Each wall is flat, endless, passes through zero and stands at right angles to its row. A trip goes straight from one point to another. Which walls does it cross, in order?

Walls:
(1): [-0.12  0.16 -1.22]
(2): [-0.13 -2.01 -2.03]
(3): [ 3.60 -2.24  1.56]
(4): [1.75 3.35 2.31]
(5): [0.67 0.92 0.23]
Trips:
[ 0.26 -1.89 -0.52] to [-0.51  4.59 -1.43] => 3, 5, 4, 2
[ 1.12  3.71 -0.74] to [-0.33  2.58  1.40] => 1
[ 1.13  2.71 -0.07] to [-1.23  2.52 -2.23] => none
[-2.06  1.00 -0.39] to [-1.67  1.40  3.34] => 4, 1, 5
[ 3.76 -0.57 -4.33] to [ 3.11 -0.34  0.33] => 4, 1, 2
[-1.36  1.86 -2.00] to [ 2.13 -2.16 -1.72] => 5, 3
[ 0.54 -0.85  1.12] to [-2.03 -0.08  0.78] => 4, 3
[ 1.80 -2.29  1.51] to [-3.26  0.83  1.07] => 2, 3
[-2.72 -1.38  1.42] to [-1.30 -0.06  3.52] => 2, 4, 3
[ 0.47  1.22 -1.63] to [ 1.95  2.44 -0.05] => 2, 3

Walls:
(1): [ 1.62  0.43 -1.30  2.42  0.78 -0.82 -1.98  1.80  3.42  2.39 -1.28 -0.99]
(2): [-0.12  1.33 -2.78 -0.16  0.53 -3.19 -0.48  0.81 -3.51 -1.19 -1.11  0.24]
(3): [-1.12  1.42 -0.37  3.97  0.60 -2.17 -1.58 -2.46 -0.99 -3.23  1.15 -3.28]
(4): [ 1.11 -1.28 -1.51  1.24 -0.45 -1.25 -2.19 -2.43  1.25  0.16  3.21 -0.47]
(5): [ 0.64 -0.30 -1.58 -0.56 -0.12 -2.47  0.15 -2.75 -3.41  0.94  0.92  0.24]
Trips:
[-0.89  3.53  0.83  1.22 -1.97 -2.28 -3.06  2.03  1.67  1.64  1.56  1.55] to [-0.36 -0.26 -1.41 -2.57 -0.54 -2.18  1.20  1.39  0.46 -1.95 -3.16 -1.07] => 4, 3, 1
[ 4.18  0.62  0.83 -0.57 -1.43  0.64  0.91 -2.29 -1.17 -2.08 -1.77 -0.58] to [ 0.56 -5.50  0.35 -1.72  0.22 -2.46  3.17  4.36  2.46 -1.71 -4.86 -0.75] => 3, 5, 1
[-2.92 -0.54  0.31  0.27 -3.44  0.23  2.71  0.94 -2.27 -1.70  0.65 -2.70] to [ 3.81  3.08  0.13 -1.27 -1.16 -1.97 -2.29 -0.54 -2.64  0.56 -0.66  0.18] => 4, 1
[-0.67  1.05 -2.64  0.70 -1.33  0.59 -0.34 -0.33  1.55  2.49  0.74  0.96] to [-1.16 -1.93 -1.28  1.20  2.87 -1.12 -3.17  3.17 -0.24 -0.18 -1.84 -0.69] => 5, 2, 3, 4
[ 3.02 -0.49  0.18 -1.15  0.50 -0.52  2.17  1.19  1.13 -0.77 -0.57  4.49] to [ 0.50  0.37  1.00  2.65  0.99  0.03  0.44  0.16 -0.33  0.02 -1.95  0.75] => 1, 2, 3

Walls:
(1): [-2.44 -0.94 -1.67 -1.01 -0.01 -1.53  0.43  1.48  2.43  2.39  0.94 -3.55
 -1.12  1.31 -1.70  0.93 -0.30  1.08 -0.23 -1.20 -1.55  1.43 -1.15  1.11
 -0.91  3.45  1.03 -0.72  1.98 -3.84  0.03 -1.04]
(2): [ 3.09  1.57 -1.26  0.87  2.59 -2.25  0.41 -0.16  1.25  1.14 -0.49 -0.51
 -0.77 -0.91  1.76 -1.34  1.29 -0.10  2.42  0.74 -1.67  1.07  3.72  2.14
 -3.22  1.64  1.26  2.79  1.17  1.64  2.22  0.55]
(3): [ 0.09 -0.06  1.07 -1.46 -0.01  0.57 -1.59  2.18  1.01  3.93 -0.09 -1.73
 -2.30 -3.88 -0.54  2.86 -0.15  1.00 -3.68 -2.78 -0.79  2.42  1.70 -2.09
 -4.54  1.94 -1.67  1.13  1.42 -1.49 -0.78  2.72]
(4): [-1.71  1.35  0.61  0.95  0.99  0.47 -0.76  0.58  1.01 -1.86  0.96  0.77
 -3.54  0.58 -1.44  0.19 -2.33 -0.99  0.71 -1.92  2.31 -0.21  2.56  0.83
  3.38  0.54 -0.16 -2.76 -0.07  0.06 -3.45 -1.69]
Trips:
[ 0.75  0.15 -0.72 -2.65 -1.23 -3.70  0.38  3.03 -1.57  0.19  2.88  2.17
 -0.72  0.58 -3.61  2.24  3.92  2.20 -0.25  1.11 -1.03  0.47 -0.37 -3.16
  0.92 -3.92 -2.38  2.89  2.86  0.91  0.50  1.48] to [-0.01 -1.47 -1.82 -3.38 -0.51 -0.96  1.40  1.06 -1.49 -1.48 -0.19 -4.28
 -1.95 -0.13  1.30 -1.68  0.69 -2.28 -0.24 -2.83  2.02 -0.37 -0.90  0.90
  3.48 -0.09 -1.64  0.00  0.37 -0.01  2.72  0.56] => 1, 3, 4
[ 1.27 -0.12  2.55 -3.26 -0.68 -1.49 -0.85  1.49  0.07  2.81 -3.13 -3.71
 -1.04 -0.44 -1.31  3.57 -0.60  1.50 -0.79  1.00 -2.10 -1.75 -1.92  1.78
  1.90  1.26  3.37  0.81  1.36 -1.94  1.83 -3.10] to [ 2.80 -0.19  2.37 -0.88 -2.14 -4.23  0.01 -2.38  0.92  1.65 -1.62 -1.36
 -0.03 -1.88  4.12 -1.19 -1.36  1.79  1.14 -0.42  0.82 -4.43  0.94  0.19
  0.02  0.13 -3.12 -0.13 -1.25 -1.60 -2.62  1.90] => 2, 1
[ 1.33  1.57 -3.44  1.29 -0.42 -0.74 -0.79  3.19 -2.21 -4.73  0.89 -0.30
 -0.73  0.86  1.42  0.30 -0.45 -0.56  0.16 -0.79 -0.16  2.46  3.51 -0.55
 -2.07 -2.07  5.22 -0.60  0.18  1.33 -0.32  1.40] to [-1.76  2.71 -0.10 -2.92  1.38 -0.76  1.79 -0.39 -0.41 -0.90  1.69  0.13
 -1.73  2.94 -1.26  1.64  0.94  1.29 -1.58  0.95 -1.49  3.15 -1.93 -0.89
 -0.42  1.19  1.13  2.04 -0.30  0.19  1.50 -2.39] => 1, 4, 3
[-0.06  0.76  0.42 -1.20  0.38  0.01 -2.00 -1.75  0.22  0.88  0.87 -0.63
 -1.87  2.04 -0.05  0.72  0.57  2.13 -2.46 -0.28  2.22  2.95 -0.95 -1.78
 -0.98 -3.28 -0.68  2.89  1.47 -2.26  2.99  2.28] to [-2.24 -4.79  1.10  0.07  2.78  0.34  1.36  2.00  4.71 -0.66  2.08 -3.99
 -0.92 -2.56  1.75 -0.12  1.10 -0.46  1.57  0.28  0.77  2.36  2.84  4.62
  0.76  5.73 -2.62 -1.77 -2.07  1.40 -1.67  1.47] => 2, 4
[-1.66  3.44 -3.38 -1.16 -2.87 -2.76  1.68 -1.90  1.46 -2.42 -0.86  2.87
 -0.77 -1.83 -4.08  1.92 -0.38  0.89 -0.55 -2.27 -0.41  0.72 -1.92 -3.10
 -0.32  4.01 -1.92  0.14  1.04 -0.14 -2.80 -1.65] to [ 1.55 -2.63 -1.43 -1.45 -0.22 -1.15 -0.21  1.30 -1.74  2.37  2.11  2.30
 -1.57  0.44 -2.69 -1.39 -1.70 -0.58  1.71  0.70  1.09  1.48 -2.40  2.30
  0.46 -4.10  0.76  0.93  2.37 -0.85 -2.54  1.09] => 3
[ 0.87 -0.33 -1.86  2.29  1.56  0.55  2.06  1.70  1.27 -0.26 -1.04  1.44
  1.26  3.31  3.15 -1.27 -1.58 -0.34  1.96 -0.17  0.63 -0.81  0.31 -1.77
  2.79 -1.30  0.96 -2.16  0.27  3.37  2.53 -0.51] to [ 2.01 -0.26 -2.21 -1.37 -0.25  2.24 -0.09 -1.33  1.20  3.68 -1.11 -0.47
 -2.99 -2.76 -2.21 -1.94  1.17  0.38  1.20  2.62 -1.61  7.18  0.61  0.62
 -1.62 -4.61  0.14  0.64  0.64 -1.73 -1.35  1.24] => 4, 3, 1
[-2.82 -0.63 -0.67  2.06  0.69 -0.93 -1.35 -1.49  0.69 -1.63  1.89  0.70
 -1.03 -3.16 -0.11 -1.34  2.26  0.61 -0.63  2.32  2.44  0.26 -2.55 -1.34
  1.52 -0.98 -2.05 -2.29  4.01 -3.70 -0.82 -2.36] to [ 2.10  2.57  0.76  1.87 -0.75 -1.99  3.28  0.24 -0.92 -1.19 -2.66 -0.95
  1.23  1.87  0.59  3.04 -0.38  1.50 -1.74  1.82  0.40  0.97 -0.06 -3.21
 -0.53 -0.15 -1.65 -1.11  0.06 -1.74 -0.68 -0.15] => 4, 3, 1
[-0.10  2.70 -2.16 -0.25  0.47  1.03  1.88 -0.85 -1.62 -1.87  1.41 -2.59
  1.12  1.71 -0.65  0.08 -1.96  1.98 -1.85 -0.92 -3.01 -1.67  2.77  2.36
 -1.66 -0.80 -3.12  0.35  0.06 -1.29 -0.78  0.02] to [ 2.19  1.77 -2.86 -1.56 -0.19 -1.30 -0.18  2.41 -2.86  1.64 -2.21  5.32
  2.24  0.03  0.24  1.53  1.24  2.44  1.47  0.91 -1.69 -1.00 -0.13 -0.43
  1.15  0.62  0.77  3.14 -4.43 -2.36  1.85  1.63] => 4, 3, 1
[-1.32  1.24 -0.50 -0.65  0.66  2.85 -2.15  1.03  2.05  1.87 -1.10  1.52
  0.88  1.91  0.56  1.44 -1.55 -1.58  0.28  0.12 -4.14  0.10  1.25 -1.57
  1.43 -1.82  1.25  0.02  0.50 -1.08  2.02  0.50] to [-0.22 -1.10  0.87  4.47  0.20  0.08 -0.90  2.24 -0.62  1.34  1.19 -0.97
 -1.41  0.16 -3.01 -1.44  0.28 -0.21  0.69  2.55  3.46 -0.83  2.51 -0.28
 -0.81  0.18  1.94 -2.22  0.38 -0.84  2.12 -2.69] => 4, 2, 3
[ 0.46 -0.04 -0.73 -1.00 -0.44  0.99 -2.11  2.12 -0.34 -2.75 -1.25  0.94
 -2.29  3.05 -1.18 -0.11 -1.66 -0.83  0.59  1.64 -3.85 -1.05 -2.00  1.49
  0.56 -4.32  0.55 -2.44 -1.29  3.92  2.25 -0.34] to [-0.19 -0.43  0.75  0.28 -0.56  1.51 -2.52  0.20 -1.46  2.86 -2.80  0.92
 -0.94 -2.35  0.92  3.04 -0.62  1.81 -3.91 -0.85 -4.62  2.62  0.49 -0.46
  2.80 -1.54 -1.25 -2.44  1.06  2.18  0.18 -1.54] => 3

Walls:
(1): [-2.01  1.50  0.82 -0.61 -1.18  4.85  2.93  1.87  1.58  0.85  0.78 -1.95
  1.04  1.95 -1.63 -1.15  1.59 -2.21  1.41  0.27 -2.13  0.88  2.63  0.35
  2.66 -0.02  0.44 -0.27 -0.73  0.08  1.12  1.79 -0.21 -1.53 -2.89  1.64
 -1.22 -0.32  2.55  0.21  1.71 -0.88  1.97  0.11  1.83 -1.69 -0.55 -1.15]
(2): [-0.28 -1.67  2.09  2.74 -0.12  1.34  3.10  3.34 -0.14 -1.43  1.43 -1.77
  3.27 -3.23 -1.35 -0.37  1.20  2.66 -0.57  1.13 -2.53  0.84 -4.07 -2.71
  2.00 -0.40  2.64  1.44 -0.78  2.17  0.68 -2.50 -2.94 -3.44  0.96  2.99
 -0.29 -1.65 -0.17  0.46  0.04 -0.72  2.41 -2.87  0.28 -1.61  0.51  2.33]
(3): [-3.26 -1.88  1.55  0.65  1.72 -0.11 -1.51  1.82  3.46 -1.29 -1.56  0.07
 -0.71 -1.29  0.49  3.72  2.18  3.64  3.42 -3.78  0.40  0.48  5.24 -1.17
  0.63  2.21 -0.95 -0.79 -1.56  1.82 -2.51  0.15 -2.51 -1.13  1.45  0.79
 -4.76  0.65 -2.57  2.10 -2.42  0.37  0.66  0.86 -1.71  1.38  0.69  1.73]
(4): [ 1.21  1.24 -0.64  2.26 -1.90 -0.06 -3.85 -0.10 -2.95  3.39  2.01  1.24
  0.87  2.29 -2.53  0.92  0.11 -1.37 -0.79 -1.39 -0.83  0.89 -4.29  0.91
  0.43  0.21  0.12  0.41 -0.99  3.85 -2.52  0.54  0.22  4.85 -0.86 -0.78
  0.72 -0.77  4.09 -1.80 -1.68  1.88  0.87  1.09 -1.12  1.95 -1.86 -0.32]
(5): [ 4.49  1.79 -1.65  0.96  1.86 -2.38 -1.38 -1.56 -0.79 -1.90  0.20  2.34
 -2.34 -0.55  1.48 -3.07  1.19  3.00 -3.98 -0.62  2.87  1.81  3.88  0.38
 -1.64  1.11  0.73  0.89 -1.41 -2.94 -1.99 -0.51  2.04  0.23 -1.46  2.47
 -5.48 -2.66 -1.06  1.67 -1.00  0.11 -3.80  2.14  0.72 -1.78  5.28  2.85]
(6): [ 1.40  3.23 -3.38  1.87 -0.78  1.34 -3.61 -1.80  1.64  1.06 -0.71 -0.01
  0.77 -0.41 -1.83 -0.20  1.05 -0.07 -1.60 -2.94 -1.84  1.43 -0.43  1.39
 -0.96  0.55 -1.26  0.23  1.29  1.72  0.86 -3.03 -1.26 -3.70  3.15 -1.92
  1.64  0.07 -1.49 -0.03 -0.09 -1.85  1.11  3.11 -0.13 -0.49 -0.09 -2.85]
(7): [-0.02  0.61  0.20 -3.35  0.36  1.40  1.00 -0.75 -1.09  0.06  0.05 -0.94
 -0.76  2.48  0.06 -1.18  0.51 -2.12  0.45 -0.27  0.14  5.41  1.26  1.11
 -1.72  2.45 -0.47  0.37  0.39 -2.67  1.47  0.07  1.89  2.40 -0.48  1.54
 -1.90 -0.20 -1.22 -0.98  2.69 -0.05 -1.89 -2.45 -1.01 -0.86  0.93  0.15]
(8): [-0.02  0.30  1.78  2.81  2.27 -0.88  1.71  2.92  1.91 -0.90 -3.56  1.01
  3.42  1.44  2.23  0.25  2.32 -0.83  0.13  0.68 -0.83  1.17  1.43 -0.76
 -3.27 -0.25  1.58  3.25 -1.59 -1.33 -1.77 -0.56 -3.65 -1.43  0.96  1.19
  2.06  0.48 -2.82  1.07  2.79 -2.13  1.20 -0.77  1.55 -0.67  1.07  0.00]
(9): [-0.98 -0.17 -1.23 -0.93 -0.28 -3.56 -2.26  0.82 -3.41 -1.49  0.84  1.79
 -1.01  1.01  2.07 -0.21  0.15  1.29 -0.05 -2.57 -0.92  1.09  0.31 -1.59
 -2.29  0.44 -1.68  0.97 -3.99 -1.59  0.32 -0.54  2.22 -1.88  0.08  0.66
  4.12 -4.79 -0.92  3.07 -2.17 -2.85 -1.54 -2.79  0.60 -0.20 -2.51 -0.17]
(10): [ 2.79 -0.89  3.76 -0.55 -1.19  1.92  0.78  0.20  1.03 -0.23 -1.71  1.68
 -0.17 -1.45 -2.76 -0.01 -2.26 -3.11 -0.33  2.28  2.99 -1.45 -0.21  2.52
  1.46 -1.84  3.24 -6.54 -1.11 -1.38 -0.97  2.33 -2.55 -1.28  1.65  1.16
 -0.30 -2.50 -2.86 -0.80 -0.04  0.23 -1.44  1.54 -0.05 -0.55 -1.25  0.40]
Trips:
[-0.22 -0.32 -3.58  2.27 -0.03 -1.05 -1.29  1.24  2.54  3.41  0.99  1.00
 -1.12  2.10  0.50  0.38 -1.31 -1.00  0.78 -1.49 -2.56 -0.73  0.50  0.26
 -1.82  4.50  0.93 -0.48 -0.17  2.14  1.74  0.77 -0.16 -0.92  1.27  1.09
 -2.41  0.47 -3.45  1.29 -2.79 -2.23 -3.20 -3.05  0.44 -1.86  0.56  0.01] to [ 2.43  2.47 -0.87 -1.61 -3.04  1.03  3.48  1.01  1.84  0.74  1.49 -0.61
  1.63  0.56  0.55 -2.88  1.37  0.75  1.40  0.89  2.52 -2.18  3.81 -1.50
 -1.94 -2.69  3.94 -1.80  1.65  0.52 -1.56  0.07  1.28 -1.68 -0.52  0.46
 -0.53  1.93  1.48 -3.25 -1.38 -2.38 -0.77  0.50  2.38 -0.40  0.35 -0.36] => 1, 10, 9, 7, 3, 6
[ 1.25 -0.53 -1.58  2.25 -1.03  1.68  1.69  0.01  2.09  0.65  1.03  0.91
  0.00  0.19 -0.54 -1.11  1.41 -2.34 -5.22 -0.13 -0.05  1.77  0.97  3.76
 -0.39  1.22  0.04  0.48  1.92 -0.29 -2.53  4.26  1.58  1.43 -0.45  1.26
  0.31  1.13 -0.38  4.10  1.96  2.45 -1.16 -0.93  1.13  1.93  1.40  3.78] to [-0.31 -0.74 -3.91 -3.65  0.15  1.37  0.06  0.27 -1.56  1.56 -0.14  0.89
  1.43 -0.42  0.91 -1.41  0.70  2.46 -1.66  0.15  0.18  2.19  5.26  2.73
  0.96 -0.21 -2.39  2.29  0.07 -0.34  1.22 -1.59  0.71  1.47 -1.28 -0.07
 -1.84 -0.35  4.60  0.71  2.92 -2.57 -0.91 -0.68  4.02 -1.96 -0.53  0.88] => 10, 4, 8, 9

Walls:
(1): [ 1.13  4.62  2.09  3.63 -0.23  2.01  0.82  0.22 -1.78  0.57  0.16 -0.88
  1.48  2.72 -3.09  2.47 -0.17 -1.85  2.29  4.30  0.14  0.17  1.59  0.06
 -1.92  0.27  0.78 -0.52 -0.46 -0.21 -0.61  1.00  2.53 -1.42  0.96  0.02
  0.92 -1.20 -0.89  0.35 -2.03 -0.63  0.25  1.11  1.60 -1.43 -3.66  0.57]
(2): [ 2.72  3.91 -0.95 -2.52 -0.86  0.32  1.03  2.24  0.22  2.21  0.75 -0.60
 -0.34 -0.93  1.92 -0.06 -0.62 -1.47  1.80  1.84  1.34  1.56 -0.96  0.31
 -1.34 -3.08  1.86  1.18  4.85  2.40  1.12 -4.10  3.19 -3.13  0.96 -1.64
  2.93  0.52 -1.33 -4.10 -1.64  0.63 -2.68  0.77  1.58 -1.04 -1.42 -2.13]
(3): [-2.05  0.10 -0.24 -0.16  0.06  2.68  2.43 -0.03  0.75 -0.11 -1.81  0.68
 -0.13  3.92  0.57  0.21  1.23  0.12  3.02  2.10  4.76  2.48  2.13 -1.51
  0.05  3.90 -2.26  2.51 -0.33  1.45  1.90  2.34  2.43 -2.17 -2.17  0.12
 -2.76 -1.38 -0.90  0.86  0.89  0.23 -1.13 -1.12 -1.54  1.90  0.73  0.09]
(4): [ 0.77  4.33  1.86 -1.58  1.21  1.11  2.28 -0.76  3.58 -1.16 -0.36 -0.33
  1.80  1.06 -0.88  1.61  1.75 -1.45  2.92 -0.07  1.87  0.26 -1.37  0.46
 -3.33  0.15  1.61 -3.05 -1.80  2.85 -1.23  3.22 -1.93  1.76 -1.92  2.23
 -2.41 -2.14 -1.06 -0.73  0.91  3.75 -1.25 -3.18 -2.90 -0.24 -1.94  0.58]
(5): [ 0.66 -1.82 -1.86  3.41  0.83 -0.22  0.85 -1.88  2.76  0.64 -1.08 -3.16
  0.46  0.10  4.69 -1.27  2.13  1.31 -1.96  2.62  2.78 -1.49  0.94 -1.48
  1.18  1.00 -0.10  1.47  1.01 -3.16 -2.13 -3.62  1.58  1.06  0.57  1.59
 -0.37 -1.46  0.75 -0.49 -0.03  3.17  0.36  1.53  0.49  0.18  0.77  2.96]
(6): [-1.11  0.31  3.26  3.38 -0.52  3.18  3.61 -0.46 -1.15 -4.31  1.03  0.47
  0.23 -0.23  0.61  1.66  0.96  1.74 -0.53  2.03  2.91 -0.85  0.74  2.56
 -0.32 -2.65  0.23  2.88 -0.92  3.46 -5.42 -3.38 -4.59 -4.55  2.20  0.08
  0.13  3.14  2.91 -0.78  3.95 -2.40 -0.38 -0.21  1.43  1.53 -0.08 -1.65]
(7): [ 3.56  2.06 -3.41 -0.81  2.50 -0.34 -0.14  1.22  2.36 -0.37  0.62  1.84
  2.16  1.73  0.71 -0.85  4.12  2.71 -2.84  2.51  2.69 -1.39  0.90 -1.94
 -3.50  2.45 -0.58  0.34  1.31  0.90 -1.88 -1.48 -1.29  2.43  0.62 -0.78
  0.15  0.88  1.71 -0.25  1.44  2.08  1.34 -0.50 -1.56 -4.46 -2.03 -2.43]
(8): [ 0.31  2.60  1.08 -0.69  1.10  2.61  0.80 -3.88 -0.47 -0.08 -0.13  1.69
 -2.20 -2.18 -0.62 -2.76 -1.47  0.45 -2.31 -0.34 -0.13 -2.58  0.97 -3.07
  1.46  0.41  4.43 -1.19 -1.42  0.26  1.36 -3.44  1.28  0.52 -2.87  3.67
 -1.43  0.44  1.75 -1.31 -0.32  3.71  0.78 -2.55  1.67  2.08  1.80 -2.82]
(9): [ 1.75  1.34 -0.75  1.76 -1.00 -3.53  1.98  1.24  4.41  0.15  1.14 -0.15
 -2.32  1.50  1.62  0.83  0.41  2.51  1.16 -2.86 -1.91  4.30 -0.55  0.82
  1.83  1.32  0.87  0.81  2.69  0.16 -1.82 -1.13  1.59  2.51 -0.46  1.12
  0.48 -1.37  2.02 -2.09 -3.65  1.05 -0.62  1.17  0.09 -1.59  0.48  0.76]
Trips:
[-1.31 -0.06  0.89  1.37  0.23 -0.55 -0.14 -0.68 -2.04  0.29  2.60 -1.13
 -1.58 -0.93  1.00  2.22 -1.09  1.57 -0.41  0.72 -3.23 -3.54 -0.24  0.10
  1.32 -0.13 -2.41  2.37  1.16 -2.04 -1.29  3.27  1.84  1.57  3.16  1.09
  0.37  2.44  3.10  3.06 -1.31  3.19  0.48 -1.80 -0.73  4.98  1.21  1.79] to [ 0.40  1.78 -0.04  0.12  2.60  2.17 -0.97  0.20  1.51  0.28 -3.80  0.02
 -3.69 -0.30 -0.87 -2.83  1.94 -2.14 -0.97 -2.35  0.40  3.54 -1.00 -1.64
 -1.30 -0.40  1.87 -1.50  0.47 -1.51  0.73  3.85 -0.46 -1.92 -1.68 -0.93
  2.47  0.86 -2.99 -3.02  2.42 -0.57 -0.90 -2.76  1.20  0.17 -0.31 -1.17] => 6, 5, 4, 3, 2
[-1.54  0.71  2.79 -5.04 -0.64 -2.43  2.44 -1.57 -0.54 -0.12 -2.82 -1.41
  1.17 -0.03 -1.23 -1.61 -1.59  1.10 -0.56 -0.47  1.33  3.65  4.21 -0.24
 -4.61 -0.73 -0.20  0.84  2.88 -1.48 -0.63 -2.81 -0.96 -0.48 -2.34 -0.46
 -1.00 -1.51  3.53 -0.61 -1.08 -2.94 -0.57 -2.44  0.70 -1.62 -2.14  0.85] to [-3.74  1.36 -1.01 -0.53  0.77 -1.19 -0.53 -1.22  1.93 -1.47  3.64  1.34
 -4.60  1.19  1.71  3.16  0.79 -0.51 -1.66  2.20  0.37 -1.79  0.88  0.73
 -1.27 -0.39 -0.64  0.63 -0.35  0.14  0.34  0.12  1.05 -2.45  0.22 -1.11
 -1.54 -1.48 -0.14 -2.89 -0.69  2.68 -0.60  0.04  0.27  3.00 -2.06 -2.65] => 5
[ 1.37  1.41 -0.14 -2.08 -2.50  0.69 -1.07 -0.68  1.36  1.52 -1.57  1.65
  0.18  0.20 -2.64  1.54  0.04  2.69  0.24  1.09 -3.25 -0.77  2.49  1.48
  0.33  2.09 -2.86  2.77  3.12 -0.29  1.95  1.27 -2.05 -0.15  0.70 -0.51
 -2.45 -3.09  1.65 -5.02  1.16 -0.06  0.38 -0.30 -2.29 -0.66  2.78  0.53] to [ 1.54  0.84 -1.82  3.11  3.80 -1.86  1.13 -1.12 -0.42  0.02  2.46  2.85
 -3.27  0.83  1.76  1.68 -0.61 -0.09  0.83 -2.06 -0.99 -1.32 -4.17  1.53
  0.34 -0.38 -0.77 -0.43  0.15 -1.41 -3.13 -1.12  1.02  0.75 -1.44 -2.57
 -0.74  2.40 -0.45  0.49 -4.38 -0.78  0.00 -0.93  1.32 -2.96 -1.04  1.27] => 4, 2, 3, 1, 5
